Each point is reached from the start by the listed moves, each made 0, 1 or 2 times, or once backwards (-1), plus a little noise. Is the number of moves made odd or even? Then give how often each move was made.
(in the rows, 128 means zero)

Moves:
(1): [132 107 119 134 155]
(2): [179 159 149 166  81]
Start: [132 132 126 121 138]
Points:
[ 82 103 106  88 182] => odd (0, -1)
[139 109 116 128 164] => odd (1, 0)
[184 183 157 151  59] => even (-1, 1)
[187 140 140 162 123] => even (1, 1)

Moves:
(1): [123 135 114 128 116 112 106 107 149 119 140 118 140]
(2): [109 131 108 105 136 123 114 116 122 128 112 125 112]
(3): [138 122 131 127 132 154 132 136 149 136 110 146 120]
(4): [147 137 142 114 126 176 133 125 127 126 141 122 133]
(5): [125 114 148 152 140 142 120 144 135 134  95 104 113]
(6): [125 141 128 139 134 111 128 140 138 129 125 126 115]
(7): [104 145 115 123 131 127 142 122 113 114  99 126 134]
(8): [135 135 149 117 117 104 131 119 145 151 121 117 129]
(9): [147 133 121 124 131 135 150 133 129 114 125 117 130]
(10): [125 137 104 134 116 119 118 143 115 132 130 125 140]
(11): [137 129 120 146 116 104 125 112 121 130 113 134 113]
Start: [133 125 141 116 105 150 136 106 128 114 123 134 133]
Points:
[109 129 102  65 115 128  85  87 154 145 134 181  89] => odd (0, 2, 1, 0, -1, 1, -1, 0, -1, 0, 0)
[ 90 173 137  86  82 101  61  31 205 159  23  87  84] => odd (2, 2, 1, 1, 1, 1, 1, 2, -1, 0, 1)
[108 121 159  63 114 137 127  56 243 132  21  96 131] => even (2, 1, 2, -1, 1, -1, 1, 2, 1, -1, -1)
[ 30 171  36  73 132 124 111 111 153  98  14 145 117] => odd (1, 2, 2, -1, 0, 1, 2, 0, 0, 1, -1)
[103 134  52  82 101 182 130 114  80 136   7 175 102] => even (-1, 2, 2, 0, 0, -1, 1, 0, 0, 2, 1)
